Each row of a before or after table is a point. One or more steps were done to the points. Then noise was added and the rows were shuffled. The steps act on how far a point lies along the listed directions, d1 being the first. Write out the steps. A step turns or swaps two directions, mirrors them in a line or flattens them onto one, adds a multiple of one to another, or multiplies one. Angles are multiples of 10 degrees, from the lower direction toward the higher: turns from -170 to 170, lines from 10 to 170 but not 90. Use the fewest steps. Two steps may share a direction if one is a turn and the other turns, adds or multiplies; they go together, in the order done. Otherwise the lowest direction goes first.
In the rows, 128 means zero.

Directions:
(1): [ 98  98 185]
(2): [171 165 170]
(3): [ 80 181 130]
Before (13 x 3):
[[137 142 168]
 [ 68 103  85]
 [104 175 190]
 [144 189 127]
 [147 130 180]
 [ 82 101 142]
 [136 134  35]
 [132  96  41]
 [165  59 107]
 [182 153 110]
 [152  70 128]
 [142 135 181]
 [140  61 125]]
After (13 x 3):
[[130  75 142]
 [134 183 147]
 [155 156 134]
 [191 172  80]
 [ 94  77  95]
 [168 197  96]
 [ 70  81 166]
 [140  67 127]
 [ 41  66 144]
 [162 148 146]
 [160 156 145]
 [119 116  71]
 [117  62 150]]
Steps: add -1 times d2 to d1; multiply d3 by 0.7

Directions:
(1): [126 114 196 109 174 181]
(2): [ 70 204 139 103 118 131]
Before (9 x 6):
[[122 146 101 140 136 109]
 [ 49 210 112 101 101  95]
 [ 90 166 136 130 123 132]
 [133 141  48 146  87  86]
 [127 147 131 134 109 114]
 [121 108 103 139 109 104]
 [101 156 127 116 117 120]
 [ 36 249  83 111  68  61]
 [ 68 221 137  97 108 123]]
After (9 x 6):
[[132 128 156 134 129 132]
 [159  46 192 125 185 164]
 [ 96 160 186  97 163 188]
 [128 133 139 130 161 139]
 [190  53 165 133 162 159]
 [160  43 246 114 216 193]
 [143  90 141 152 143 142]
 [138 100 146 126 142 139]
 [ 88 135 149 110 133 136]]
Steps: turn d1 and d2 by -150 degrees

Directions:
(1): [122  90 102 106 102 172 193  92 189 129  65]
(2): [ 91  95 181 149 124 121 181  92  94 207 162]
(3): [ 85 199 162  67  94 190 116 155 123 156 120]
(4): [151 114 153 134 182 209  98  68  80 102 114]
Before (11 x 11):
[[124 225  79  59 100 192 101 184 174  77  71]
 [ 90  99 177 118 118 192 161  92 116 161 103]
 [ 85 153 150  87 119 198 143 115 124 170 124]
 [133 108  94 118 103 183 133 101 220  94  63]
 [105 101 152 123 108 161 159 104 124 170 124]
 [103  77 119  97  97 121 167 121 146 161  92]
 [151 216 135 109 167 185  49 196 116 100 159]
 [142 203 140 110 136 126  30 210  80  74 168]
 [102  94 120 105  77 129 222 135 188 179 109]
 [ 77 108 130 119  64 128 187 128 152 181 122]
 [124 202  88  31 128 175  91 169 152 104 102]]
After (11 x 11):
[[128  77  90 154 126  75 173 121 162 146 141]
 [ 98  79 131 141  93  97 186 131 161 157 114]
 [196 115  16 156 154  86 118 146 188  28  83]
 [127  58 121 159 127 157 162  67 122 132 110]
 [123  70 119 102 124 153 147  95 129 134  81]
 [150  59 119 127 148 191 181  70 150 125  88]
 [171 147  92 172 161  60  94 205 149 106 184]
 [138 119  75 109  95 171 124 118 237  77  55]
 [115  88 131 136 104 124 164 111 137 161 124]
 [185 102  32 118 168  70 113 143 172  67 115]
 [158 142 123 161 150  55  62 192  86  81 187]]
Steps: add -0.3 times d1 to d2; turn d3 and d4 by -160 degrees

Directions:
(1): [114  94 104 106 100 123 131  67  56  46 144 168  75 133]
(2): [182 181 110 173 115 147 125 109 119 162 110  90  23 152]
Before (13 x 14):
[[106 110 119 109 121 123 126 108 110 100 146 147 133 133]
 [128 127 128 126 127 123 131 113 113 120 131 128 123 131]
 [115 113 134 109 127 120 134 120 123 108 140 152 147 120]
 [119 116 129 116 123 126 123 131 128 107 133 131 146 127]
 [126 121 125 128 120 128 134 113 113 115 134 126 109 130]
 [118 101 131 117 127 124 132 113 109  97 134 144 120 117]
 [108 105 127 120 121 122 126 105 108  95 148 157 138 124]
 [141 143 136 142 140 134 126 137 137 153 121 115 135 127]
 [131 142 131 132 138 130 133 150 140 150 128 109 137 128]
 [115 117 126 114 133 121 125 115 116 104 128 147 138 133]
 [128 126 127 126 127 124 124 123 123 138 123 127 113 138]
 [145 143 130 140 138 141 126 138 145 145 130 116 116 131]
 [141 157 119 157 115 129 121 126 126 155 113 107  87 137]]
After (13 x 14):
[[115 111 149 121 147 123 131 154 155 141 128 128 174 109]
 [ 98 109 149 119 145 117 125 153 160 138 144 145 213 112]
 [137 141 133 142 130 131 132 135 141 151 126 105 119 131]
 [ 97 102 149  98 141 114 135 147 149 120 143 156 206 109]
 [154 144 116 144 124 144 126 110 115 124 132 121  67 140]
 [ 99 116 140 110 142 120 125 152 157 142 141 134 198 123]
 [127 127 117 123 123 129 135 116 102 109 136 128 103 132]
 [133 137 134 132 134 125 130 129 131 142 126 117 133 131]
 [107 117 141 111 147 118 125 145 148 127 127 141 187 125]
 [136 135 125 133 127 127 124 124 126 148 120 119 102 141]
 [143 135 122 138 124 134 127 104  99 117 126 129  92 133]
 [106 106 138 107 131 121 124 145 141 110 137 136 184 120]
 [174 186 103 183 102 140 120 102 107 163 104  88   7 154]]
Steps: multiply d1 by -1; multiply d2 by 2.5
